Each row of a before or after table is a point. One or more steps were done to the points. Then noise was added and the rows were shuffled. The steps act on how far a point lies along the listed directions, d1 being the first. Name the steps. A step turns or swaps two directions, mirrors them in a line or flattens them onto one, adds a multiple of one to another, or multiplies one. Angles are multiples of 10 degrees, from the lower direction toward the higher: turns from -170 to 170, lines from 10 to 170 but not 90. Use the fewest steps. Two steps may share a direction if one is a turn and the other turns, adds or multiplies; they go together, in the order done. Otherwise the lowest direction goes first.

Directions:
(1): 8, 36
(2): -36, 8
Before (10 x 2):
-26, 30
-3, 53
21, 3
-10, -22
6, -8
6, -14
29, 78
-10, -26
3, -8
9, -5
After:
23, 3
-12, -18
5, -13
0, -19
-23, 37
-5, -24
-2, 56
30, 73
6, -9
0, -6
Steps: add 0.3 times d2 to d1

Directions:
(1): -3, 45, -9
(2): 39, -2, -23
(3): -22, -9, -39
Before (10 x 3):
26, -4, 56
-36, -25, -34
-16, -4, 14
12, -16, 15
21, -47, 20
45, -38, 10
19, 7, -3
0, -22, 3
-14, 23, 1
30, 29, -3
After:
6, -27, 5
-13, 14, 18
17, -13, -5
-6, 36, 15
32, -6, 1
-5, -20, -6
27, -82, -19
-36, 15, -36
21, -29, 48
5, -64, -6
Steps: add -1 times d2 to d1; turn d1 and d3 by -30 degrees

Directions:
(1): 7, -30, 34
(2): 13, -31, -30
(3): -43, -14, -4
Before:
10, 68, -35
32, 7, 11
-49, -17, -21
-37, -26, -5
40, -17, -10
17, -6, -4
-32, 2, 6
-1, 1, 12
After:
-25, 110, 9
-14, -23, -8
15, -4, 0
8, -11, -10
-1, -5, 5
-23, 1, -12
24, -30, -17
-13, 8, 9
Steps: add 1 times d1 to d2; multiply d3 by 0.4

Directions:
(1): 34, -6, -10, 39
(2): 27, 37, 22, -12
Before, 13 rows:
0, -1, -13, -15
-29, -18, -4, 3
27, -16, -18, 3
-35, -6, 4, 1
-13, 20, 15, -23
-9, 9, 7, -8
4, 19, 13, -14
8, -6, -2, -28
-42, 1, 12, -5
34, -6, -37, 44
-17, 16, 3, -23
7, -4, -21, -12
96, -18, -24, 101
After:
-1, 15, 8, -6
16, -1, -1, -24
17, 17, 7, -2
0, -32, -46, 37
-28, 9, 14, -11
4, -3, -18, -14
-32, -6, 3, -10
14, -24, -21, 1
8, 28, 17, -15
29, -82, -54, 102
8, 6, -11, -15
5, 27, 9, -19
-30, 17, 23, -13
Steps: turn d1 and d2 by -40 degrees

Directions:
(1): 11, -27, 30, -25, -12, 40
(2): 54, 17, -22, 8, -16, 13
(3): -9, 7, -34, -53, -8, -3
(4): -27, 39, -3, 10, -7, 41
(5): 17, 36, 32, -23, 31, -10
(6): 5, -16, -24, 4, 52, 24
Before, 9 rows:
-5, 1, -46, -26, 15, -40
16, 13, 9, -3, -11, -28
-6, -49, -12, 14, 19, 17
43, 24, -14, 39, -68, 44
80, 1, -23, 16, 11, -2
-1, -29, -3, -24, 15, -5
-14, 18, -20, -33, 30, 34
-21, -27, -4, 42, -4, -5
1, -23, -10, -17, 5, -9
After, 9 rows:
4, 12, 6, -26, 47, -21
2, -14, 19, -34, 9, -12
-4, 27, 37, -29, -15, 26
6, -19, 14, -16, 11, -6
79, 15, -8, 8, -15, -24
39, 30, -72, 24, 1, 49
-10, 1, -12, 17, 48, -13
24, -34, 55, 3, 2, 14
9, -20, -6, 14, -23, -8
Steps: swap d1 and d3; turn d5 and d6 by -100 degrees

Directions:
(1): -11, 11, 14, -3, -52, 35, 4, 34
(2): 12, 14, -3, -48, 21, 44, -16, -14
Before (9 x 8):
-16, 11, 18, 11, -87, 53, 3, 46
-13, 4, 3, -13, -32, 27, -3, 15
-7, -24, 2, 54, -13, -40, 24, 12
-24, 6, 14, 54, -88, 22, 12, 61
-4, -11, 7, 27, -5, -19, 19, -3
-14, 12, 3, 20, -52, 16, 16, 18
-6, -5, -8, 21, -13, -9, 14, 30
11, 7, 0, -15, 27, 10, -5, -12
-2, 16, -6, -19, -5, 48, -6, 5
After, 9 rows:
10, 18, -14, -28, 25, 24, -7, -31
-3, 14, -4, -9, -19, 43, -5, 14
6, -10, 3, 4, 23, -17, 11, -22
9, 0, -22, -11, 38, -1, -1, -1
18, -21, -14, 14, 52, -31, 7, -32
0, 5, -7, -34, 2, 33, -11, -7
-5, 1, 8, 13, -23, 2, 7, 22
27, 15, -22, -51, 78, 39, -37, -52
25, 16, -7, -66, 34, 69, -32, -32
Steps: swap d1 and d2

Directions:
(1): -5, 12, -30, -8, -31, 35, 29, 41, -20
(2): -10, -24, -30, -26, 11, -54, 25, 7, -16
Before, 14 rows:
3, 4, 7, 6, 4, -5, -9, -12, -4
2, 19, 29, 10, 9, 21, -3, 2, 8
0, 22, 57, 12, 18, 11, -37, -32, 34
-4, -19, -10, 1, 20, -62, 18, -18, -2
0, -5, -18, -4, -5, -2, -9, -8, -8
15, -3, 26, 8, 3, -14, -24, -35, 19
1, -60, -24, -27, 60, -111, -7, -11, -1
2, 10, 19, 10, 5, 15, 3, -7, 15
5, 24, 2, 18, -27, 41, 9, 16, 2
-3, 1, 28, 33, -5, 63, -43, -14, 30
-6, -17, -10, 3, 15, -16, -16, -5, -5
9, 10, -1, -10, -11, 39, -19, 13, 0
-9, -46, 1, 3, 35, -72, -25, -50, 21
27, 55, 45, 37, -34, 83, -35, -3, 20
After:
-5, 16, -60, -30, -50, 9, 59, 64, -43
2, -18, -15, -19, -4, -45, 15, -8, -7
-8, -47, -3, 2, 34, -74, -24, -49, 22
-29, -29, -56, -21, -17, 2, 33, 41, -21
-8, 7, -6, -11, 3, -3, 29, 26, -14
1, 17, -16, 7, -28, 30, 22, 29, -8
5, -6, 24, 24, 24, -37, -13, -39, 20
-5, -1, -10, -7, -1, -5, 28, 10, -2
-1, 1, -4, -3, 2, -13, 4, -4, -11
4, 2, -20, -22, -13, 27, -3, 26, -11
-23, -9, -27, -43, 7, -49, 37, 23, -17
20, -38, 41, 15, 71, -64, -67, -52, 37
-5, -14, -6, 6, 16, -12, -22, -7, -3
2, -1, -10, 2, -2, 5, -17, -15, -3
Steps: mirror d1 and d2 in the line at 150 degrees

Directions:
(1): -26, 10, -50, -6, 17, -28, -52, 1, -14, -2, -18
(2): -4, 22, 17, 57, 32, -10, -8, 25, -9, -29, 29
(3): 4, -27, -8, 56, 5, 29, -9, -18, 9, 22, -42
(4): 34, 24, 32, 4, -16, -28, -10, 5, -46, 19, -35
Before:
5, -42, 0, 19, -1, 47, -18, -22, 39, 33, -35
-12, 8, 2, 31, 38, 27, 21, 30, 31, -34, 58
-13, -29, 11, -26, -12, 49, 56, -4, 51, 5, 12
40, 13, 42, 1, -21, -17, 13, -11, -47, 3, -14
46, 1, 43, 42, -1, 6, 25, -5, -15, 25, -40
-8, 2, -36, -64, 1, -46, -4, 8, -40, -1, 7
32, 29, 8, -51, -45, -26, -21, -10, -26, 42, -28
-28, -6, -49, 7, 27, 2, -26, -2, 1, -34, 21
25, -33, -15, 6, -21, 18, -3, -6, -5, 11, -47
58, -3, 64, 76, -2, 8, 38, 3, -21, 19, -27
36, -7, 38, -24, -15, -19, 1, -21, -15, 11, 4
-16, -14, 12, 66, 26, 53, 15, 12, 34, -14, 24
After (12 x 11):
-1, -2, -44, -93, -15, -34, -3, -9, -5, 11, -6
-26, 18, -34, -61, -8, -16, -31, 7, -12, 5, -6
10, -25, 13, 80, 24, 18, 29, 3, -12, -3, -3
7, -12, 8, -49, -28, 22, 37, -5, 17, 22, -24
-3, 9, -12, 35, 25, -8, -18, 6, -20, -28, 14
-9, 7, -51, -19, 11, -4, -39, 1, -6, 17, -34
0, 5, -15, -65, -4, -18, 11, -3, 1, 4, 0
24, -2, 15, -29, -15, 1, 24, 26, -3, -31, 28
13, 15, 37, -61, -8, -9, 10, 18, 14, -8, 42
22, -29, 15, -6, -6, 5, -2, -34, 10, 14, 1
5, -15, -10, -17, -15, 5, 4, -22, -8, -2, -8
22, 2, 35, 31, -18, 29, 17, -9, 22, 17, 17
Steps: swap d1 and d2; multiply d3 by -1; multiply d4 by 0

Directions:
(1): 50, 14, 22, -11, -10, -37, -27, -32, -10, 2, 37, 17
(2): 19, -30, 18, 4, 25, 3, -1, 23, 13, -38, 35, -52
(3): -18, -23, 28, 24, -43, 21, -31, 15, -40, 26, 16, -11
(4): -1, -47, 25, -5, -3, -24, -2, -2, 53, 42, -15, 4
Before, 11 rows:
-3, 13, -38, -19, 43, 1, 34, 18, 22, -27, -24, -14
12, 58, -40, -8, 35, 15, 24, 0, -14, -72, 16, -11
2, -1, -14, 8, -5, 12, -2, 27, -31, -36, 9, -30
13, 46, -35, -8, 6, 17, -7, -33, -36, -38, 23, 24
-24, -33, 22, 19, -15, 27, -9, 18, -1, 28, -2, -16
32, 11, -10, 3, -13, -7, -23, -17, -10, -11, 24, -5
-46, 12, -16, 16, -21, 34, 7, 34, -40, -1, -20, 0
6, 14, -8, -22, 29, -26, 28, -14, 55, 19, -20, 25
-3, 8, -1, -2, 40, 17, 37, 11, 35, -40, -12, -27
31, -11, -16, -9, 44, 1, 8, -2, 28, -43, 8, -25
-10, 77, -47, -3, 36, 18, 29, -12, -11, -13, -38, 31
After (11 x 12):
-37, -42, -12, -4, -1, 10, 7, -9, 52, 41, -37, 22
-31, -55, 43, 28, -12, 16, -15, 27, 28, 68, -21, -17
-37, 5, -29, 19, -21, 47, -4, 5, -34, 12, -33, 13
-32, -17, 5, 15, -38, 24, -19, 29, -38, 38, -10, -8
49, 28, 14, -9, 3, -19, -19, -30, -15, -13, 40, 9
-8, 2, -39, -2, 4, 5, 13, -5, 30, 2, -30, 4
-40, -18, 7, 22, 6, 48, 11, 49, -12, -7, 7, -46
-30, 14, 21, 25, -40, 35, -9, 2, -39, 22, -11, 7
41, -10, 41, -11, -25, -54, -31, -19, 7, 30, 29, 23
11, 12, -10, -9, -31, -29, -10, -16, -10, 24, -19, 35
-60, -18, -2, 15, -42, 17, 2, 8, 12, 66, -49, 31
Steps: turn d1 and d3 by -130 degrees; multiply d1 by 1.3; turn d2 and d4 by -140 degrees

Directions:
(1): -22, 21, 21, 16, -20, -13, -6, -35, 1, -66, 35, -5, -1, -24
(2): 12, 15, 1, 10, 26, 17, 10, -19, -6, -31, -61, -38, -39, 11
(3): 34, 4, 8, 1, -31, 29, -31, 29, -47, -6, 1, 19, -35, -33
Before, 13 rows:
19, -36, -17, -8, -3, 5, -10, 31, -9, 37, -2, 13, -17, 4
16, 26, 31, 5, -20, 25, -25, -12, -39, -47, -19, -9, -44, -34
-21, -23, -14, -23, 13, -13, 1, 1, 36, 22, 11, -10, 16, 10
-1, -17, 12, -16, -1, -6, -19, 10, -27, 12, -6, 15, -11, 3
-1, -1, -9, 3, -6, 8, 12, -17, -6, -10, -16, -4, -13, -1
23, -4, 1, 0, -6, 14, -10, 28, -27, 20, 19, 32, -12, -5
34, -8, -17, -12, 39, 26, 5, 20, -27, 22, -70, -6, -40, 7
-37, -14, -5, 2, -27, -22, -9, -28, 12, -20, 46, 10, 31, -30
-11, -10, -14, -19, 2, -23, 24, -17, 30, 20, 20, 7, 34, -2
-45, -12, 3, -3, 1, -39, -5, -34, 50, -4, 54, 2, 55, 4
33, -33, -21, -29, 7, 4, -11, 46, -19, 85, 3, 42, 6, 8
-14, -13, 5, 2, 25, -19, 5, -11, 15, 21, -34, -28, 14, 22
34, -5, 19, 7, -58, 50, -48, 54, -71, 0, 21, 47, -51, -65
After:
5, -13, -7, -21, -24, -13, 1, 3, 6, 19, 37, 26, 24, -28
-8, -22, -8, -29, -5, -1, -13, 18, 9, 33, 23, 11, 11, -15
22, 19, 18, 7, 0, 17, 0, -2, -29, -34, 5, 13, -31, -9
-12, -32, -5, -10, 16, -23, 2, 16, 18, 69, -20, -3, 38, 27
-6, 25, 19, 4, 17, 3, 5, -40, -9, -52, -48, -39, -36, -3
14, -23, -5, -2, -4, 9, -9, 12, -12, 11, -11, 5, -35, 1
18, -21, -30, -18, 70, 8, 23, 14, 10, 60, -85, -12, -5, 42
15, 43, 37, 38, -24, 46, -19, -25, -52, -122, -42, -28, -92, -61
-21, -7, 19, -2, -41, -21, -41, -2, 9, -10, 90, 36, 46, -38
1, -6, 15, -11, 4, -4, -14, 0, -26, -12, -20, 4, -23, 5
39, -11, 2, -16, -1, 14, -24, 19, -40, 25, -5, 23, -28, -11
-2, -6, -15, -4, 5, 5, 23, -11, 4, 11, -15, -9, 2, 12
-28, 3, 7, 4, -54, -8, -31, -29, -15, -55, 54, 10, 10, -57
Steps: turn d2 and d3 by -60 degrees; add 1 times d3 to d1
